Each row is a point. Before rounding, the points of a table are all equally far from one centre. They may lie mostly on one side of it. Write the centre, to within rounding.

Points (5 x 2):
[[ 40 -24]
 [ 41 -27]
 [-32 -19]
 [ 20   0]
 [-22 -64]]
Centre: [  3 -35]

Points (11 x 8):
[[ 16 -24  66  25  17  25 -13  19]
 [ 36  11  50 -48  16  55 -32 -22]
 [ 36 -31  58 -28  17   8 -18  26]
 [ 24 -24  80  19  -4  -9  -2 -18]
 [ 74  17  21   8 -17  32  15   7]
 [ 20  -1  75 -18   2  44  27  37]
 [ -2 -11  59 -12 -35  -9 -13 -16]
 [ 46 -18  64 -38 -10  52  22  -7]
 [ 37 -28  67   7  -6  39   8 -42]
 [-10   6  45   7 -15  63  20 -17]
 [ -6 -20  50 -10  -4  61  -1   5]]
Centre: [ 24  16  44 -11  11  16   6  -9]

Points (19 x 14):
[[ 33  -6 -45 -75   2  24 -37 -32   6  -3 -17  -1  12 -22]
 [ 10  10  -1 -47 -23  42  -3  -2 -39  16 -30  22  12  24]
 [-25  28 -23 -40 -23  34 -31  -5 -26 -12  56  -3  -8 -58]
 [-15 -49 -15 -40 -45 -19 -61   3  -1  -2 -38  32 -16  43]
 [ 12  -1 -13 -17  23  63  -4 -48  39  -5 -20   8 -12 -25]
 [ 34   3 -21 -29  11  -5 -62 -18   0   6  29  -2 -27 -60]
 [-18 -59 -54 -43  17  14 -25   6  -3 -11 -41 -22 -32  -1]
 [ -1  27 -22 -57 -20  44 -61 -42  61  -4  52 -17 -56 -13]
 [-50  24  17 -50   0  61 -58  -9  38   3 -27 -18 -44 -37]
 [ -8 -11 -15 -58  18  25 -30 -50 -31  10  42   6  -4 -62]
 [ 38 -10   9 -74 -15  35 -34 -51 -22   2  30  34 -28  33]
 [  6  11 -48 -45 -17  35   7 -37  43  -7  56  10 -37 -53]
 [ 22 -59 -22 -33 -22 -18  -2 -31   6 -14  29  26  -2 -41]
 [ 31 -55 -21 -44 -16   2 -42 -47   5 -26  -6  15 -53  -1]
 [ 23   3  -7 -17 -33  33 -27 -18  45  -4 -12  24  21 -41]
 [ 19 -31 -30 -23  -7  27  15 -40   6 -34  23  37 -72  16]
 [ -2 -15 -66 -41 -26  56 -45  24 -16 -18   8   8 -12 -11]
 [-46 -41 -17 -66 -24  33 -79 -26  42  21  -5  45 -12 -47]
 [  4  -2  -4 -40 -55   4 -63 -28 -13  -7  52   4 -67 -29]]
Centre: [-30  -7  -6 -45  -1   7 -21  -5  23  14  20  15 -27   8]

Points (30 x 24):
[[-31 -18  32  55 -15 -28 -37 -26  22   4  -6 -42 -16 -65 -15  13 -52  29
    0  33  30  10   5  18]
 [  1 -39  11  76 -13  -2   1   1  11 -15  -4 -15 -19 -17 -14  10 -37  38
   21  49  18 -17  70 -50]
 [ 32 -39   8  61  25  -5 -35   3  13 -30   6 -18 -13 -25 -32  17 -50  42
  -13  24  11 -34  59 -22]
 [ 21   9  50  37  34  31  27  -6 -23 -22 -27 -22  44 -36  14  -2 -66  27
   -7  14  13   8  37 -24]
 [-18 -18  27  40  -1 -37  -2  -3  -7 -23   5 -19 -13 -22 -19  20 -40  50
  -27  -3  37 -14  63 -90]
 [-31  12 -13  25  24   7 -13  -3  14 -65  -4 -52 -36  -2  -6  -4 -43  40
   14  43 -20  16  86 -31]
 [-28  26  34  70  -4  17  45 -20 -23 -66  17 -65  26 -38 -68  17 -35  44
   -6  34  45   7  42 -44]
 [-74  -7  24  28  14  24  -8   7  -7 -11 -33 -75  30 -24  19   9 -28  49
   21  48  59 -38   7 -14]
 [-12 -22  47  22   3   6  -9  -6  11 -11  41 -47  14  -9  30  17  -1  18
  -20  -3  55 -35  33 -48]
 [-11  -1  71  41  -6  28 -14 -10 -25 -57  32 -51  17 -70 -21 -12 -32  25
   11 -21  33 -28  21  42]
 [ -5 -11 -25  20 -40 -41 -33  14 -41 -67  16 -35  13 -55 -20   8 -41  -4
  -10   6  39  -8  47 -61]
 [ 25 -27  37  22 -22  10  -1   9   4 -32   9 -72   5 -58  14  24 -71  24
   17   6  15 -25  47 -73]
 [-19 -44  37  10 -11  21 -23  14  -6 -55  34 -74 -22 -54  -8  11 -68  34
  -14  36  40 -53   8 -73]
 [-57 -44  40  33  28   4 -44   4  15 -62  24 -25  11 -42 -11  37 -12   1
    0  21  68   0  10 -25]
 [-54  -2  31 -22  10  14  30  -4  21 -69  31 -68 -31 -61   2  47 -40  12
    2  14   8 -28  49 -42]
 [-38  22   9  24 -42  16 -23  -1 -19 -92   7 -42 -13 -32   2 -45  -7   0
    5   7  39 -23  43 -55]
 [-18 -23  70  62  15  -6 -12 -17  23 -55  24  -3  -6 -16 -35  28   3  29
  -10   9  33  15  19 -42]
 [-45 -22  27  91  29  18  -7  -2 -24 -42   2 -39  25 -36 -19  12  -6 -15
   28  72  33 -24  69 -34]
 [-15 -18  27  40 -15  -3  14  36   5 -31 -45 -38  28 -23  -8  20 -22  23
  -13  15  63 -39  56 -42]
 [-12 -37  30  35 -18  -1  11 -10  43 -37 -11 -55  -1 -26  -1 -18  -9  -2
   -6  60  20   9  56 -30]
 [-26 -23  62  45  18  32 -36  12  -3 -39 -14 -41 -21   0 -28  -4 -64  11
  -33  -4  -6  14  66 -57]
 [-25 -24  53  43  44 -23  -8  16 -20 -77  -2 -38 -25 -71  14  10  -9  -4
   -6  47  58 -49   9 -22]
 [-53   2 -16  21   7   7   2  -9 -31 -53   0 -42 -73 -12  -2  29   3  26
   28  40 -25  39  35 -10]
 [ -9 -46  26  29 -20 -14  -1  -3  -5 -33  65   0   1 -30  15  11   7  18
   12  55  29 -17  25 -18]
 [  4 -58  -5  22  -4  -9   6  -7 -21  13   7 -21 -18 -44   0  17 -47  21
   42  -3  32 -14  -2   6]
 [-26 -32 -17  52  28 -20  19   7 -24 -78  13 -29  17 -27  -2  58   3 -29
  -11  29  18 -23  50   6]
 [-15 -37 -40  27   6 -11 -23   7 -40 -51  25 -16  -1 -18 -22  29 -27 -12
   14  10  33 -33  71   6]
 [-28 -21   5   9 -14  29   1 -19  -5  15 -24 -47  -3 -54 -35 -11 -14  47
   13  31  57 -15  48  -6]
 [ -7 -54  24  49  27 -32 -42 -24 -18 -24  59 -47 -26 -12 -24 -12 -12  -5
   -1   5  19  -8  51 -39]
 [-24 -29   7  68  28  19  13  13  15 -65  14 -55 -23 -15   7 -16 -51  -2
    7  55  18   2  79 -23]]
Centre: [-34  -4  17  36  10   3  -3  10 -30 -39   9 -51   0 -37 -17   8 -25  21
   0  16  -4 -13  15 -25]

Points (29 x 24):
[[-10  19   4  -8 -22  19  25   3  -7 -10 -29   4  52  -3  41 -24 -27 -55
   31  66   1  43 -33  -5]
 [-28  15  -2 -29 -66   4   7   1   2   6  -5  34  25 -15  34 -62 -30 -30
   30  43  33  11 -37  12]
 [-27  22  -8 -27 -31 -27   4  -5   7  45  -7   8  42 -27  44 -47 -26 -39
   52  55  -3   4 -57   3]
 [-14  33   8 -40 -44 -30  23  17  24 -11  -8  -3  17 -23  32 -53 -39   3
   46  60  23 -36 -54  34]
 [-19  20  -2 -55 -26  15   8  -2   1  26   4  31  27 -18  55 -23 -49 -38
   40  45  14   3 -48  44]
 [ -8  22  -5 -23 -54  -8  26   6 -13  -8  -4  11  21 -18  56 -36 -48 -34
   49  63   1   2 -70  19]
 [-20  29  -7 -18 -61 -26 -11  -4   3   0 -26  22  32   8  95 -16 -30  19
   54   1   6  -9 -66  18]
 [-16  18  18 -31 -44  -3  -8   5   6  -8 -21  30  23 -33  81 -17 -40 -30
   31  61   5 -16 -68   9]
 [-34   7   2 -14 -55   6  -7  12 -22   3 -23  30  19 -13  61  -2 -41  -9
   26  50  19  22 -90   3]
 [-23  10  -8 -40  -9  -2 -11  30  10  17 -39  18  29   0  40 -23 -57 -42
   28  65  -6   4 -68  36]
 [-48  23  -6 -27 -47 -27  -5   7   4   9  -7  15  53 -30  49 -26 -46 -46
   41  37   4  11 -83  36]
 [-21  27  -8 -27 -57  -9  34  -2  16 -13   1  20  45  -6  47 -36 -52 -27
   39  40 -10  -5 -64   0]
 [ -8  -5 -18 -28 -52 -46  12  -3   7  -2 -25   7  36   1  63 -24 -52 -38
   51  50  -7   9 -75  10]
 [-22  10  27  -3 -61 -31  -1  -7  16  -6 -17  32  26 -24  12 -34 -46   9
   49  28   1 -25 -73   3]
 [-34  14   7 -34 -55 -20   7  12  21 -20   0   9  26 -26  60 -45 -42 -22
   36  37 -23  10 -77  10]
 [-33  39 -20 -44 -57 -23  18   4  23 -15   6  12  14 -22  90 -18 -39 -25
   21  46  21   9 -35  30]
 [-49  -3   1 -31 -23  -9  10 -18  24  16 -12   9  65 -20  59 -26 -38 -19
   43  56  -3  20 -58  19]
 [-33  18   8 -12 -78   6  -6  10  -7  12 -57  20  23  16  47 -36 -33 -22
   16  46  16   2 -59  14]
 [-13  36 -27 -49 -29 -19   9   5  -8  -4 -23   2  29 -48  35   9 -42 -20
   46  85   3 -28 -73  35]
 [-26   9  -2 -33 -38 -25  31  30   2 -17  10  16  31 -49  61 -15 -51 -21
   51  42  12  -7 -74  16]
 [  6   9  -1 -31 -67 -17  10  -4 -20  -1  -8  40  54  -2  32 -39 -44 -21
   49  20   6  -9 -82  27]
 [-43  28 -27 -31 -54 -10   3  -4  -4  -5 -13  12  27 -11  65 -42 -41 -29
   25  56   8  -7 -72  11]
 [-24  25 -17 -27 -60 -13  13   4  -4  -8 -50  26  27 -41  62 -16 -52 -45
   59  20  -1 -20 -51  20]
 [-36  34  11 -35 -51 -57  19  -2  13   6   4  11   9  -2  31 -41 -50 -27
   30  43  -7   2 -25  -2]
 [-29  32  28 -27 -57 -25  -2  -2  -7 -13 -15  32  44 -17  47 -25 -39 -39
   36  69  -4   7 -48  19]
 [-34  40  13 -12 -66 -29   5  -2  -6  -4  -7  28  21 -16  66 -51 -25 -16
   32  37 -12 -11 -60  14]
 [-45  30  11 -14 -29 -17  -1  37  -4 -16  -8  10  11 -15  40 -51 -42 -14
   27  66  17 -14 -36   2]
 [-38  25  -2 -39 -64 -27   7 -10  20 -19  -6   6  40  -8  60 -42 -25 -38
   27  48  26 -26 -54  19]
 [-39  33  13 -12 -56   5 -15   1  18   0 -37  16  22 -41  56   5 -43 -20
   57  58   2   8 -57  22]]
Centre: [  3  14  -8 -22 -26 -23   0   5  -4  -3 -26 -12  32 -24  25   2 -11   1
   4  11   5   6 -33  26]

Points (31 x 24):
[[  10  -53   -8  -34    3   -7   29  -63   18  -39   76    9    6  -27
   -22   32  -19  -49   19  -29   -3  -33  -24  -26]
 [ -38    5  -55   12  -29   -1   47  -59   20  -21   63   22   24  -29
    18   -2   -4  -36   16   31   -8  -10    2  -19]
 [   2   -4   -9   10   -8  -30   -1  -71   22  -18   51   45   13  -35
     1   -4  -44  -22   45   17   20  -23  -28  -58]
 [ -32  -25  -10    3    4    4  -45  -53   38  -40   24  -16   -5  -49
   -27  -13  -10  -13   11   -4  -14  -37  -32  -60]
 [ -47   -4  -61   19   -8    2   -7  -68    1  -45   58   20   17  -20
    -3    5   -6  -59   33  -10  -30  -10  -20  -63]
 [ -20  -19  -46  -44    2  -25  -25  -29   44  -49   45   21  -16  -23
   -45   -6   13  -19   43  -18  -46  -14  -40  -69]
 [ -15  -39  -22  -16   -4   13   -6  -50   12  -18   57   -1   18  -41
   -12   21    1  -38   45   -7  -25  -36  -62  -36]
 [ -36  -26  -19   22  -30  -38   29  -49   51  -31   62   24   36   10
   -51   -3  -27  -16    7   43  -26  -44    7  -18]
 [ -25   -7  -11    5  -24   15   -3  -81   12  -37   17    3  -14  -31
    -7    8    7   -2    9    7  -33    1  -51  -56]
 [ -35  -40  -23   -5   11   -4    7  -63  -26  -11   22    7   30  -16
   -43  -30   -8  -34   22    6  -45  -15   -7  -60]
 [ -10  -49  -33    8  -26  -36  -13  -74   14  -71   59   -4   28    0
   -32   -9   15  -53   23  -25  -39  -30  -26  -28]
 [  -9   -1  -33    4    0  -20   -6  -74   38  -21   63   11   27  -39
   -20   -7   14  -37   42   -4  -42    2  -36  -53]
 [ -27  -30  -54   13  -11  -34  -11  -51   24  -68   76   13   -1  -51
   -30   -2   19  -55   47    4  -40   -2  -41  -55]
 [ -34  -19  -38   26  -21   -5   44  -62    6  -30   54   23   48  -42
   -17    6   -9  -10   33   -7  -29    5  -47  -20]
 [ -32  -40  -40   -2   16    7   20  -33   -7  -31   55  -20   33   -5
     7  -28    8  -14    8    4  -34  -32    1  -14]
 [  -2  -36   -8   11  -31   13  -36  -50  -15  -52   55    1   17  -13
   -21  -21   31  -18   43    7  -44  -24  -11  -48]
 [ -17  -21  -58   14   -7   17  -18  -71   20  -64   30   25   68  -49
   -34  -10  -28  -18   30    9   -4  -15  -22  -22]
 [   3  -41  -64  -13   12  -53  -18  -71    8  -25   65   -8   33  -12
   -14   -4  -22  -33  -11    4  -12   -6  -19  -34]
 [  -6  -13  -20   11    0   11    2  -38   16  -11   62   16    6  -12
   -38   15  -37    6   69   24  -51   -5  -51  -69]
 [ -46    2  -39   -7    5   34   28  -41  -27  -50   36    4   36   10
    -6   32   -9  -37   42    5    7  -37  -13  -44]
 [ -13  -27  -58  -30   15  -13   -4  -57    6  -18   32    2   36  -25
   -35    3  -10  -24   -4   -9  -33  -32  -27  -54]
 [ -32  -33  -47   27   -9  -17    7  -49    8  -35   64   -5   -5  -47
   -12  -27  -20  -29   29   15  -48  -26  -37  -58]
 [ -13  -32  -49   22  -33    5   -3  -71   -2  -33   48   14   29  -31
     5   -4    3  -22   78   12  -23  -14  -25  -43]
 [ -63   16  -57    2  -10   -4   15  -47   37  -37   29   17   50  -23
   -28    8  -23  -25   18    3  -45  -21  -37  -45]
 [  -4  -25  -36    0   15   -3  -14  -71   29 -100   49   11   -5  -17
   -18   13   -6  -14   34   22   14  -21  -59  -44]
 [  -8  -12  -39   17   13  -48   35  -71   10   -5   32   -8   32  -15
   -13   -4  -39  -24   49   21  -46   12  -59  -42]
 [   1   -7  -47   13  -24   23  -34  -65   26  -48   86   10  -21  -18
   -22  -19  -27  -13   41   10  -16  -14  -29  -43]
 [   0  -30  -80    7   -4  -47   -1  -50   10  -18   42    0   31  -34
     6    5  -30  -64   62   -5  -22  -27  -23  -57]
 [ -36  -46  -56    5    6  -37   11  -19   33  -45   10   59   47  -12
   -31  -28  -19  -41   28    8  -26  -19  -43  -54]
 [   0  -33  -25   -2  -12  -44   27  -27   20  -31   55   54   -3  -19
    -6  -33  -33  -67   17  -47  -46   -3  -53   -8]
 [  -8  -27  -43   24   12   17   -4  -58    7  -22   44  -20   23  -41
   -39    5    8    0   38   17  -27  -34  -28  -47]]
Centre: [ -2 -11 -20   5 -13 -23  -3  -2  12 -53  11   1  -7 -11 -35  19 -31 -42
  36  14 -14  21   3   1]

Points (30 x 24):
[[ 30  37  -1   4  10 -48   4 -42  73  13  16 -50  17 -21 -35  48 -15  -7
   46 -19  21 -36  -4  46]
 [ -8   8 -10  45   3 -19  15   8   7  61  42 -56  29 -51  -2  18   6 -31
   -1  12  13  15 -12  44]
 [ 19  -8  -2  18  12 -30  -4 -21  48  48  10 -78  17 -64  -7 -13  36 -22
    5  -1  49 -12   5  51]
 [ 49 -12 -13  52 -15 -25  -1  -5  31  30   2 -36  22 -65  -7  -7  14  10
  -18  18  41 -58   1  27]
 [ 32   4  -3  46 -34 -35  10  -7  31  32  11 -63  16 -86  -4  28  31   0
   14  23  -2 -20   1  39]
 [ 62  46 -53 -27  16 -34  14 -12  81  24  31 -38   3 -46  20  14  -6 -17
   12 -17  28 -30 -15   3]
 [ 26  -4   2  33 -33  -3  -1 -16  44  37  -1 -49   4 -45 -36 -19 -22  -7
   17 -44  25  -7  30  34]
 [ 38   7 -13  17 -11  -6 -27   6  20  31  13 -56   9 -64 -22 -21  -6 -38
   27  -9  33   4 -13  43]
 [ 38  45  -5  -4 -17 -37  11 -13  64  57  18 -63  15 -70 -60  10 -14   2
   23  14  30  -5   6  36]
 [ 34  13 -31   6 -37 -11 -30  -5  43  33  59 -40   1 -65 -36  24  -6   0
   52 -24  13  -9 -13  49]
 [-16  -3 -15  26  -7 -49   6 -47  59  55  24 -54   8 -39 -29   6 -24  14
    9 -18  20  45   0  10]
 [ 11  13 -12  -6   6 -22 -44 -38  29  46  36 -55 -17 -65 -30  25 -40  21
   15  35  38  -4  17   6]
 [ 37  18 -33  13  25 -15 -18 -21  69  57  37 -67  23 -61   4 -15   9  52
   32  -2  47  14  20  29]
 [ 72  34  29  12  -4 -24  10 -49  49  60  48 -64  21 -51  10  15  -2  22
   33  21  14 -19 -43  -9]
 [ 43  10 -47  33 -18 -49 -24 -18  32  38  25 -62  23 -47 -57  32  11  18
   35  22   2 -22   2  23]
 [  5  41 -19  50 -17 -22   2   8  59  38   8 -66  37 -30 -17   5   8  -2
   20  21  58 -15 -25  19]
 [ 45  31   6  14  26 -35 -44   3  66  20   3 -49  24 -54 -14   5 -12   2
   27  12   7  -9   4  33]
 [ 34  29 -12 -17 -31 -25 -10 -29  73  33  18 -36  21 -67 -16  18  15   0
   52 -16  14 -20  -2  41]
 [ 24  -4  25  14   7 -41   0 -12  42  56  34 -29  17 -62 -64  -7 -13  -8
   13  -7  36 -33  -8  31]
 [ 21  19 -15  32 -11 -17  -2 -11  64  48  18 -67 -15 -73 -46   0   1  52
   15 -15  18 -40  31   4]
 [ 18  25 -13  31   9 -52 -10   2   6  28  17 -69 -20 -80 -19   6  20  21
   51  22  -3  -5 -35  14]
 [ 23  24 -27  22 -12 -67  -7 -23  48   2  34 -46  17 -59   0  26  -3  25
   31  39  18 -28  39  36]
 [ 24  20  32  22  -9 -50 -23 -15  68  39  -1 -96   2 -39 -37  22  -9  13
    7  -7  35 -13  -8  61]
 [ 50   6  10  29 -38  -7  -6  11  35  26  20 -80   4 -82 -30 -17   9  -5
   23   3  18   0 -23  60]
 [ -2  16 -40  35 -24 -46  -9  -3  81  32  45 -44  22 -43 -30 -11  11   9
   10  15  30  -7  -9  50]
 [ 27  -7  15  11  11 -45   4 -38  36  70  28 -49  27 -56 -18  43   8  10
   55   2  -1 -15  12  26]
 [ 23  31 -33  12 -15 -33 -14 -25  51  61  67 -40 -16 -49 -27  -3  19 -21
   20 -25  16 -20   4  13]
 [ 11  21 -15  26  -2 -41   4  11  71  66  48 -61 -12 -70 -28  31 -19  43
   19 -34  16   9  10  41]
 [ 17   5  -3   0 -13 -14 -14 -39  47  44  20 -57  23 -79 -19  42 -28  20
   16  45   1 -24 -12  19]
 [ 44  29 -25 -14  18 -30  -8  -1  68  84   0 -56 -10 -54 -32   5  -8  42
    7  24  59 -13   0  47]]
Centre: [ 37   2  -2 -16  -1 -12  26   0  21   8  36 -51  -7  -4 -12  19  13  41
  -7   0  23   3 -10  19]
